Each point is reached from the start by the listed moves, each made 0, 1 or 2 times, or once backwards (-1), plus a little noise. Say if it took an odd or an even number of moves. Then give how often each move was made.
(in the rows, 128 means zero)

Moves:
(1): [147 145 116 149 134 138]
(2): [140 158 128 139 122 124]
(3): [125 115 135 126 154 129]
Start: [130 127 144 121 119 137]
Points:
[186 195 133 180 170 152] -> even (2, 2, 2)
[132  86 150 127 183 152] -> even (1, -1, 2)
[180 191 122 173 126 153] -> odd (2, 1, 0)
[157 130 121 151 137 160] -> odd (2, -1, 0)

Moves:
(1): [127 128 141 122 121 154 123 137 125 115 114 140 112 115 142]
(2): [140 120 139 127 132 137 122 126 144 117 113 138 125 134 122]
(3): [136 134 147 143 139 128 117 151 121 135 135 121 116 125 125]
(4): [117 127 129 138 122 134 126 127 108 140 159 122 136 127 120]
(5): [141 106 113 123 128 120 110 133 137 144 132 129 124 132 133]
(6): [149 141 131 118 143 148 142 120 127 118 114 125 146 128 144]
(7): [131 137 124 138 117 124 127 125 136 124 131 116 138 121 121]
(8): [135 123 138 135 126 131 143 139 133 121 124 138 120 123 126]
(9): [120 116 126 123 124 121 135 140 125 117 124 125 130 133 130]
(10): [135 133 136 136 128 126 125 133 125 126 125 130 137 122 119]
(11): [130 135 116 130 103 121 125 133 122 123 134 138 103 131 123]
(12): [131 122 141 118 141 130 127 129 126 111 131 129 135 128 135]
Start: [138 118 125 140 127 116 135 131 139  96 121 137 113 138 121]
Points:
[169 121 140 107 148 156 118 160  83  66 147 122 126 132 181] -> even (1, -1, 1, 1, 1, 2, 0, -1, 1, 0, 1, 2)
[183  46 152 106 123 146 127 195 175  48  62 187  55 118 171] -> odd (2, 0, 0, -1, 2, 0, 0, 2, 1, 0, 0, 1)
[158 168 161 179 100 160 158 112 119  59 166 132 139 116  95] -> odd (0, 1, 0, 2, -1, 1, 2, 1, -1, 0, 1, 1)
[178 114  63 119 174 124 126  72 124 181 148 110 202 151 149] -> even (-1, -1, -1, 1, 2, 2, -1, -1, -1, 1, -1, -1)
[123  91 125 170  21 132  79 184 108  82 162 171  43 116  92] -> even (2, 1, 0, 2, 1, -1, 1, 0, 1, 1, 2, 0)
[132 160 180 207 139 106 139 174  52 129 225 127  96 122  85] -> odd (-1, -1, 2, 2, -1, 0, -1, 1, -1, 1, 1, 1)
[151  88 209 148 112 167 125 224  99  29 104 187  61 114 122] -> odd (2, 1, 1, 1, 0, 0, -1, 1, 2, 2, 1, 1)

Moves:
(1): [124 130 114 125 127 113 122 130 133 119 122 120 120 132 125 141 117 133
 124 123 122 123 128 127 127 133]
(2): [134 119 136 133 127 126 129 131 122 126 132 125 135 129 129 126 137 126
 131 118 128 142 126 135 131 122]
(3): [131 126 122 127 120 107 124 137 120 127 124 139 118 127 138 129 130 130
 114 137 124 125 126 132 129 130]
(4): [135 116 129 125 128 139 124 138 124 122 134 138 129 138 130 140 124 121
 132 133 116 128 118 137 141 133]
(5): [127 117 128 141 118 135 139 139 120 133 139 135 124 109 129 115 128 129
 128 130 118 136 123 136 122 124]
(6): [129 127 131 126 136 145 120 125 132 120 128 138 134 117 106 122 123 133
 124 122 121 126 128 138 124 136]
(7): [118 152 124 130 120 119 129 131 128 130 126 121 134 119 140 125 126 142
 138 132 134 119 134 124 130 115]
(8): [132 120 128 128 143 127 128 113 137 126 140 123 137 122 124 116 133 129
 127 131 136 123 133 126 118 140]
(9): [137 120 144 113 127 123 138 137 124 127 128 130 126 128 126 126 130 138
 125 141 137 132 123 136 129 124]
(10): [139 129 129 128 134 122 134 136 123 126 122 122 123 128 137 132 130 121
 120 134 125 124 128 128 125 119]
(11): [135 128 128 135 131 123 125 127 122 120 129 109 136 118 133 126 117 118
 137 138 139 130 122 125 118 128]
(12): [135 133 129 139 114 143 134 119 120 110 128 142 130 119 109 135 136 127
 132 126 133 115 134 126 123 124]
(13): [136 121 135 142 134 136 127 134 120 124 134 115 126 126 116 128 121 129
 124 131 133 126 129 113 138 136]
(14): [126 132 131 123 127 128 138 126 124 127 125 119 134 123 130 120 130 132
 128 130 130 128 126 127 131 126]
(15): [125 118 145 136 134 141 125 127 132 116 128 139 119 133 120 123 127 137
 122 131 124 140 113 139 117 124]
(16): [125 129 118 128 111 141 133 140 130 129 127 129 127 129 136 138 136 132
 130 133 127 133 134 124 134 131]
(17): [136 137 131 127 124 123 145 133 138 135 123 125 135 111 127 111 127 118
 137 139 136 140 130 132 138 133]
(18): [133 137 140 118 113 147 118 124 145 119 124 125 126 119 125 130 128 138
 129 125 114 126 118 132 124 129]
(19): [134 123 128 135 122 129 134 126 127 128 123 133 133 134 126 129 127 132
 122 123 124 120 120 124 127 135]
(20): [127 121 129 131 132 125 126 130 117 119 120 134 130 147 142 128 128 133
 120 121 110 123 138 132 112 134]
(21): [125 118 133 126 140 119 128 123 124 137 126 129 119 124 142 128 126 137
 119 138 119 133 124 141 122 130]
(22): [125 121 124 120 133 121 111 125 137 130 126 119 133 142 126 129 129 120
 135 136 113 121 137 132 127 132]
(23): [109 136 124 122 135 119 129 124 131 125 123 131 126 121 122 133 122 129
 134 130 130 120 131 110 125 122]
(24): [117 148 132 126 142 123 137 125 130 138 137 122 138 129 118 131 133 115
 122 120 115 129 126 117 110 145]
Start: [125 125 124 135 128 108 139 128 115 118 122 126 128 138 117 137 119 117
 140 136 137 138 132 139 125 127]
Points:
[160  80 173 192 192  65 173 167  36  88 164 164 131 150  84 123 139 106
  49 105 104 141 100 135  46 152] -> even (0, 2, 2, 0, 1, 1, 0, 1, 1, 2, 0, 0, 1, -1, 1, -1, -1, -1, 1, 1, -1, -1, 0, 2)
[ 95  82 135 141 122  79 135 144 116 129 164  99 155 121 130  67 159 151
 147 196 174 174 124 147 103 118] -> odd (-1, 1, 2, -1, 1, 0, 1, 2, 1, -1, 1, -1, 0, 2, 2, 2, -1, -1, 0, -1, -1, 2, 0, 0)
[135 121 181 134  40 133 168 143 141  30 104 191 148  65  60  82 107 159
 163 221  92  95  89 155  78 147] -> odd (0, -1, 2, 1, 2, 0, 1, 1, 2, -1, 1, 2, 0, 1, 2, 0, 2, 2, 2, 1, -1, 2, 2, 0)
[129 104 108 187  79 119 162 139  78  73  89 211  88 206 154 227 134 161
 108 113  93 144  89 193 141 113] -> even (2, 1, 0, 2, -1, -1, 1, -1, -1, 0, -1, 2, -1, 0, 2, 1, 0, -1, 2, 0, 2, -1, -1, 0)
[142  90 133 180 124 130 170 166  55  89  84 193 132 167 205 127 113 162
  79 190  90 152  94 198 113 175] -> odd (-1, -1, 2, 2, -1, 1, 1, 0, -1, 0, 1, 0, 0, 2, 2, 2, 1, -1, 2, 2, 2, -1, -1, 0)
[128 110 104  89 205  76 138  90 113  99 143 109 140  95  92 163  89 109
 152 205 176  97 144 142 134 164] -> odd (1, -1, 0, 2, -1, 1, 0, 2, 1, 0, 1, 1, 0, 1, -1, 0, 0, -1, -1, -1, 2, 0, 1, 0)
[106 112 183 163 161 108  85  65 122  68 139 142  86  91  64 134 131 170
 126 160 134 120 117 154  64  93] -> even (0, 1, 1, -1, 0, 0, 1, 1, 0, 0, 0, 2, 1, -1, 2, -1, -1, 1, -1, -1, 2, 1, 1, 0)
[118 150 142 113 120 187  80 179 217  75 137 129 140 132  68 117  87 147
 152 155  14 146 126 200 117 200] -> odd (2, -1, 0, 2, 1, 2, 2, 1, 0, 0, -1, -1, 1, -1, 2, 1, 2, 2, -1, 1, -1, 2, -1, 1)
[ 86 163 146 115 136 117 172 161  59 110 137 189 117 127  55 207  94 162
 102 147 100  74 111  78 141 168] -> odd (0, -1, 1, 2, 0, 1, 1, -1, 2, -1, -1, 1, 2, 0, -1, 0, -1, 0, 1, 0, 1, -1, 2, 2)
[158   7 169 220 183 199  96  78  70  53 169 148 168 139  42 107 139 140
 112 164 102 129 121 185  93 193] -> even (-1, 1, 1, 1, 0, 2, 0, 2, -1, -1, 1, 2, 2, 2, 2, 1, -1, -1, 1, 0, 2, 2, -1, 0)

Moves:
(1): [131 129 122 130 126 128 124 124 135 129 124 126 124 121 127 123 117 126
 132 124 124 130 133 133]
(2): [119 127 128 125 127 136 125 111 135 126 134 116 119 142 131 122 132 129
 134 141 127 131 132 135]
(3): [130 131 119 119 126 124 129 113 127 141 120 117 139 133 145 133 131 120
 122 139 132 138 130 124]
(4): [122 124 130 125 125 123 124 125 126 124 140 121 121 124 141 123 136 121
 124 138 120 131 136 134]
(5): [115 131 144 122 122 124 126 125 134 136 111 144 137 126 127 131 130 128
 132 148 130 137 143 141]
(6): [142 126 132 119 129 125 128 140 125 131 116 120 126 128 124 136 146 133
 121 127 114 133 124 118]
(7): [138 143 135 125 125 139 104 126 133 125 119 128 133 153 136 139 127 134
 131 116 128 128 122 136]
(8): [133 132 124 130 136 140 129 126 126 123 125 131 135 131 121 140 128 121
 126 120 125 120 128 133]
(9): [139 118 124 126 124 130 123 126 115 136 134 140 130 126 128 134 128 127
 125 124 135 141 140 128]
(10): [123 140 134 121 120 138 129 123 131 131 122 131 135 140 122 126 131 131
 105 110 130 131 130 132]
(11): [126 141 127 138 127 126 136 130 134 121 129 121 126 130 139 140 124 123
 122 131 128 130 144 123]
(12): [131 125 132 132 130 122 132 128 122 125 129 122 126 127 129 132 116 132
 121 131 129 131 130 140]
(13): [135 133 126 115 140 131 128 135 125 136 121 126 129 130 122 122 138 128
 130 121 132 138 123 131]
(14): [127 139 133 137 130 150 118 132 121 124 132 113 124 129 126 122 126 123
 127 134 124 117 127 114]
(15): [124 120 126 125 125 139 122 133 129 128 136 136 123 136 141 125 127 134
 132 129 117 126 130 126]
(16): [110 124 120 130 115 128 124 138 142 127 145 125 119 136 124 127 114 124
 132 133 122 122 127 120]
(17): [107 128 120 148 128 127 117 129 131 127 127 122 133 135 128 115 124 132
 127 142 113 126 122 142]
(18): [138 140 121 115 126 134 127 122 123 132 131 131 119 136 120 113 132 120
 114 143 120 143 124 123]
(19): [130 108 126 124 115 107 147 139 121 122 126 116 127 123 126 110 138 126
 150 139 117 140 137 136]
(20): [133 123 133 126 130 130 129 124 122 113 132 123 131 130 119 125 135 135
 130 134 131 138 114 132]
(21): [120 143 133 133 122 129 130 128 135 130 118 127 140 120 130 145 132 140
 125 129 134 127 137 140]
(22): [132 128 126 137 132 138 131 120 136 123 121 129 133 119 137 132 128 128
 120 130 146 118 126 138]
(23): [126 136 145 136 131 125 132 125 146 140 124 127 132 131 124 123 144 135
 119 128 127 131 113 129]
(24): [124 131 126 126 122 122 138 120 122 140 117 129 120 124 125 130 127 127
 122 129 126 149 113 132]
Start: [136 129 140 117 120 134 126 122 131 125 133 128 136 140 122 130 127 129
 139 131 134 139 114 135]
Points:
[112  78 152 120 147  64 158 141  94 160  83 115 179  97  99 107 209  98
 156 218  96 219 100 191] -> even (-1, -1, 1, 2, 2, 1, -1, 2, 1, -1, 0, 0, 2, 0, -1, 0, 2, -1, 1, 1, -1, 0, 1, 1)
[ 54 141 160 130 100 136  95  55 174 173 127 203 102 137 170  97 128 125
 137 217  86 184 127 201] -> even (1, 1, -1, 2, 2, -1, 0, 0, 0, -1, 0, -1, -1, -1, 2, -1, 1, 1, -1, -1, 0, 0, 1, 2)
[134 245 151 139  66 200  89 103 182 230  81 116 152 173 156 204 106 148
  15 129 144 194  98 108] -> even (1, -1, 2, -1, 0, 1, 1, -1, 2, 1, 1, 1, 0, 2, 1, 2, 0, 1, -1, -1, 2, 1, 2, 2)
[140 197 207  98  99 152 150  91 157 174  42 177 197 125 105 129 175 149
  45 153 119 181 148 247] -> odd (1, -1, 0, 1, 2, 0, 0, 2, 0, 2, -1, 2, 0, 0, 1, -1, 0, 2, 1, -1, 2, 1, 2, 0)
[ 32 130 150 137  38 170 100  58 202 121 108  72 185 150 179 160 161 127
 137 249 126 150 194 215] -> even (1, 2, 2, 2, 2, 1, 0, 1, 1, 1, 0, -1, -1, 1, 0, 2, 1, -1, 1, 1, 2, 2, 0, 0)
[130 222 175 158 130 223 100  51 174 154 114 106 129 180 105 178 156 134
  54  79 151 134  67 178] -> even (0, 2, -1, 1, -1, 0, 1, 2, 1, 1, 0, 0, 0, 1, -1, 0, 0, 0, -1, -1, 1, 1, 2, 2)
[161 179 159 141 152 221  30 127 120 118 144  53 121 194  48 121 184 187
 111 170 107 173  35 162] -> odd (0, 2, -1, 0, -1, 2, 1, 0, 2, -1, -1, 1, 2, 2, -1, 1, 2, 1, -1, 2, 2, 0, 1, 0)

Moves:
(1): [135 117 118 128 122 122 117 120 105 130 133 135 125 120 128 128 132 140
 132 131 126 137 145 133 130 131]
(2): [123 128 127 124 127 132 124 128 125 130 123 125 125 130 123 126 123 131
 118 129 128 128 121 123 139 128]
(3): [116 123 126 130 137 135 136 122 128 124 126 126 130 127 134 122 124 124
 136 128 137 125 116 125 140 118]
(4): [133 128 127 123 128 127 129 129 123 131 127 125 132 134 127 129 132 119
 122 123 128 128 127 129 132 133]
(5): [134 128 130 116 122 127 125 120 128 122 139 127 124 120 118 134 120 125
 131 128 127 139 125 124 125 129]
(6): [121 126 122 119 128 123 138 125 129 121 119 147 133 120 122 133 116 131
 128 123 143 131 133 148 132 132]
(7): [130 125 128 134 132 131 130 134 130 132 131 132 125 129 129 138 128 124
 125 128 132 127 137 133 119 126]
(8): [131 135 130 128 120 132 130 129 124 128 128 144 135 133 138 131 118 127
 132 134 138 128 123 129 128 127]
(9): [129 123 126 124 123 131 129 130 131 128 125 133 129 128 120 126 124 124
 127 129 135 130 126 125 126 132]
(10): [127 133 127 125 133 129 134 125 125 119 134 133 127 135 127 128 136 125
 124 128 131 118 124 125 131 132]
(11): [123 120 132 120 140 129 127 133 132 121 136 131 128 127 132 118 122 128
 113 119 133 130 126 109 122 126]
(12): [131 128 133 122 129 138 133 130 132 132 132 134 130 132 122 129 120 134
 129 133 142 128 136 135 137 137]
(13): [123 125 147 128 130 126 134 127 136 152 129 128 138 126 126 121 135 136
 124 138 129 124 122 134 115 125]
(14): [128 125 132 131 132 127 128 127 118 121 133 129 128 124 130 128 129 123
 132 129 124 135 124 130 131 132]
(15): [117 130 130 121 125 125 123 128 128 121 130 124 124 124 124 114 122 131
 139 137 137 132 133 124 128 122]
(16): [119 135 134 133 131 124 120 122 133 132 127 130 126 128 131 133 133 123
 130 131 125 126 127 121 126 127]
(17): [119 127 127 137 120 121 124 132 129 127 123 126 128 134 125 129 129 131
 131 127 128 127 128 126 122 133]
(18): [128 133 132 120 123 139 127 139 123 133 121 130 120 125 126 138 127 125
 129 108 128 125 120 127 119 124]
(19): [130 137 121 129 137 128 120 122 124 125 125 127 120 128 133 133 129 128
 129 136 131 126 121 132 128 138]
(20): [123 117 121 107 125 130 116 133 122 131 139 126 124 123 133 126 134 128
 131 128 119 120 136 127 140 122]
(21): [132 130 122 125 134 115 123 128 124 124 128 119 144 117 116 127 121 134
 127 135 127 130 133 123 117 134]
(22): [120 135 124 130 123 128 130 119 132 131 134 127 123 124 125 129 127 115
 124 128 121 122 130 131 134 128]
(23): [122 127 133 124 126 131 130 122 128 127 119 125 137 135 136 131 125 122
 130 139 123 129 137 128 116 136]
(24): [126 126 133 136 134 124 123 120 128 119 124 119 120 126 129 127 131 126
 132 130 138 117 125 138 125 126]
Start: [131 120 133 138 124 138 115 120 120 133 122 136 120 138 140 122 126 131
 138 124 112 112 138 122 127 127]
Points:
[116 166 179   7  65 164 111 111 104 165 162 160 175 118 101 154  86  61
 156 157  91 117 156 109 122 163] -> odd (-1, 0, -1, 2, 2, 0, -1, 2, 1, 1, -1, 2, 1, 2, 1, 2, -1, 2, -1, 2, 2, 2, 2, -1)
[123 135 140  63 135 183 113 142 122 103 164 189  76 119 153 160  99  76
 120  56 109 128 129 103 135 140] -> even (-1, -1, -1, 0, 1, 1, 0, 0, 0, 0, 2, 1, -1, 2, 0, 1, -1, 2, 1, 1, -1, 1, 0, -1)
[158  96  95 164 129 131 100  77  56 114  94 181  84 109 174 184 113 154
 175 129 165 120 146 234 127 130] -> odd (2, 0, 1, 0, 1, 2, 2, 1, -1, -1, -1, -1, 0, 0, -1, -1, 0, 0, 2, 0, -1, -1, 0, 2)

Moves:
(1): [132 134 133 122 122 123 126 122 130 120 125 136 127 128 129 127 120 120
 123 124 136 129 122 120]
(2): [128 115 125 125 134 135 125 119 137 126 132 132 129 119 132 125 127 121
 119 132 132 133 128 118]
(3): [129 126 129 128 136 144 124 129 133 128 118 129 122 117 139 129 120 129
 128 138 125 128 109 137]
(4): [143 117 130 114 134 130 126 123 122 113 135 134 131 125 126 134 134 136
 131 135 136 118 107 135]
(5): [123 125 134 140 125 131 122 139 123 128 131 132 140 125 131 131 137 140
 132 127 131 135 136 150]
(6): [128 134 124 129 123 130 141 125 130 136 134 123 127 135 133 122 128 132
 125 125 121 137 133 127]
(7): [120 120 128 128 132 133 135 128 136 123 128 125 128 125 124 129 113 114
 125 133 126 132 132 139]
(8): [128 120 128 117 135 122 130 131 123 127 141 138 117 111 121 132 124 125
 129 123 134 137 129 136]
(9): [136 120 126 127 127 131 112 142 140 123 137 139 128 124 128 137 121 135
 132 137 127 128 119 142]
(10): [130 114 133 122 133 136 131 123 128 130 123 135 125 121 123 131 133 128
 138 143 125 148 127 119]
(11): [135 130 129 129 139 119 127 125 132 131 118 131 120 143 134 117 138 124
 126 119 133 113 122 122]
(12): [126 125 127 128 121 130 132 127 130 128 132 132 128 122 124 130 135 123
 129 126 135 120 133 131]
(13): [120 145 121 119 132 119 129 127 135 131 120 123 126 146 122 122 151 111
 108 120 145 126 131 108]
(14): [128 121 121 131 115 127 140 125 119 120 119 124 125 120 123 140 119 138
 132 113 132 124 130 121]
(15): [117 124 121 125 119 126 128 121 124 128 134 126 124 128 127 134 122 128
 135 125 122 137 125 131]
(16): [124 130 129 126 130 131 126 134 131 122 136 135 134 128 136 135 126 128
 126 130 122 130 131 134]
(17): [135 126 128 130 127 122 128 126 122 127 125 138 122 128 118 126 136 139
 126 131 125 127 121 124]
(18): [130 128 144 129 139 129 125 128 136 133 130 127 124 131 126 121 132 133
 125 126 127 123 117 127]
(19): [124 122 129 122 123 120 133 132 126 130 131 138 135 120 123 141 128 138
 137 138 134 133 130 126]
(20): [121 127 131 123 115 123 132 135 129 134 129 120 131 126 127 124 136 123
 119 125 128 137 145 128]
(21): [133 124 132 127 128 131 127 123 125 141 125 129 131 130 124 138 135 124
 124 130 120 134 132 130]
(22): [124 138 126 130 119 116 128 117 133 123 117 118 121 131 131 137 135 133
 124 129 124 131 138 120]
(23): [126 133 122 123 134 127 128 127 138 132 127 126 134 128 128 120 129 128
 128 125 120 137 129 132]
(24): [131 124 125 137 125 127 133 128 128 127 131 123 131 121 130 134 122 127
 136 129 118 135 120 131]
Start: [120 130 136 127 136 139 132 140 117 138 119 115 135 126 126 128 124 141
 126 126 133 136 112 130]
Points:
[149  76 178 123 174 147  60 196 141 161 134 187 174  88 134 189 176 249
 156 183  83 174  28 231] -> odd (-1, 0, 2, 1, 2, -1, -1, 0, 2, 0, 1, -1, 0, 0, 1, 2, 2, 2, 2, 1, 2, 0, 2, 1)
[ 88 152 144 135 170 113 131 137 147 212 115  73 123 210 114  71 162  90
  74  59  99 131 134 128] -> odd (-1, 0, -1, -1, 0, 0, 1, 0, 0, -1, 2, -1, 1, 0, 2, 0, 0, 2, -1, 1, 2, -1, 1, 0)
[129 110 196 115 234 154 110 166 171 169 114 141 147 151 104  97 219  97
 102 126 135 123 107 214] -> odd (-1, -1, 0, 1, 2, -1, 2, 1, 0, 1, 2, 2, 1, -1, -1, 1, 0, 2, -1, 0, 2, 0, 2, 0)

Moves:
(1): [133 136 125 142 132 126 131 122 142 139 132 126 123 134 129 133 123 119
 124 132 116 122 142 138 117 145]
(2): [119 137 130 137 122 133 125 127 137 128 126 126 135 120 120 129 135 133
 124 123 121 127 119 125 120 128]
(3): [131 127 124 128 130 118 129 112 119 140 131 134 133 130 119 135 119 120
 133 130 135 127 137 129 122 117]
(4): [126 126 125 125 122 134 125 130 133 129 120 132 135 132 128 130 128 121
 132 129 119 128 123 119 124 128]
(5): [123 126 130 122 121 131 129 125 134 127 125 123 125 128 137 128 128 125
 124 126 129 135 124 140 120 128]
(6): [127 115 135 131 116 136 129 140 116 127 140 128 138 126 112 131 124 137
 118 130 132 125 143 126 123 136]
(7): [130 117 130 140 132 137 135 132 126 122 126 120 128 128 130 131 118 124
 135 122 129 137 134 119 129 124]
(8): [121 130 120 138 122 125 136 135 126 123 131 130 133 130 126 127 130 130
 134 141 127 130 125 125 125 131]
(9): [137 133 117 123 134 143 133 106 118 134 126 121 123 114 131 110 120 136
 126 128 136 123 129 129 127 126]
(10): [127 128 135 136 124 124 135 123 137 126 119 129 116 128 135 133 122 121
 115 127 128 130 130 129 130 132]
(11): [133 132 126 134 119 127 134 134 125 138 133 124 133 130 121 127 129 127
 126 126 126 130 136 127 127 116]
(12): [119 128 132 131 133 125 138 116 127 127 121 133 122 139 128 124 130 126
 125 127 128 138 131 124 123 130]
(13): [124 127 133 133 123 124 134 131 134 128 122 128 123 133 134 127 130 136
 135 135 130 125 137 133 126 128]
(14): [114 114 107 128 129 131 133 124 125 134 133 113 125 122 125 136 136 123
 132 119 135 130 132 114 137 128]
(15): [136 126 130 118 131 128 132 126 113 119 128 123 129 122 125 140 123 127
 125 131 116 117 138 119 125 136]
(16): [117 139 129 113 138 140 125 130 134 124 137 131 129 126 128 133 136 141
 124 127 130 129 135 133 132 138]
(17): [131 120 128 131 140 112 138 132 134 132 129 111 130 118 126 128 129 132
 122 141 110 128 121 130 132 130]
(18): [131 127 123 136 136 136 119 131 134 138 135 127 113 124 144 129 135 139
 128 132 129 135 127 125 128 136]
(19): [141 132 115 124 131 133 132 124 130 117 130 137 122 124 133 128 126 134
 137 129 135 136 127 132 122 132]
(20): [127 133 123 128 134 124 126 129 129 136 129 122 145 123 122 127 133 121
 125 131 134 137 133 126 133 130]
(21): [125 120 128 126 126 132 121 144 128 118 130 136 122 119 130 116 127 115
 129 132 144 122 132 135 121 122]
(22): [127 120 121 129 132 132 123 131 119 122 117 128 126 133 131 131 129 133
 121 136 123 128 125 124 125 116]
(23): [128 129 122 126 120 122 129 124 130 136 136 132 132 140 145 128 128 130
 127 128 136 115 136 124 121 129]
(24): [128 134 122 129 121 103 116 126 135 117 124 111 133 124 146 107 114 141
 134 140 135 120 133 119 126 127]
Start: [134 109 124 135 127 131 126 121 128 123 128 127 130 143 124 134 122 117
 130 125 128 115 137 133 134 124]
Points:
[103 100  53 140 140 110 154  82 107 206 198   7 219 104  83  87 103 175
 122 136 144 111 214  55 161 125] -> odd (0, 0, 1, 1, -1, 2, 1, 0, 2, -1, 2, 1, -1, 2, -1, 2, 2, 0, -1, 1, -1, -1, 1, 2)
[ 70 139  58 184 174 162 154  67 167 131 124  90 143 125 161 133 141 190
 165 160 146 184 174  73 117 173] -> even (0, 2, 1, 1, 0, 0, 2, 2, 1, 0, -1, 2, 2, 1, 0, 2, 0, 2, 1, 2, -1, 0, 0, 1)
[129 113 138 148  81 214 160 128 106  83 126 184 120 172 131 111 114 115
 112 111 145  81 186 155  29 120] -> odd (1, 2, -1, 0, 1, 1, 1, 0, 1, -1, 1, 2, 1, -1, 1, 0, -1, -1, 1, -1, 2, 1, 2, -1)
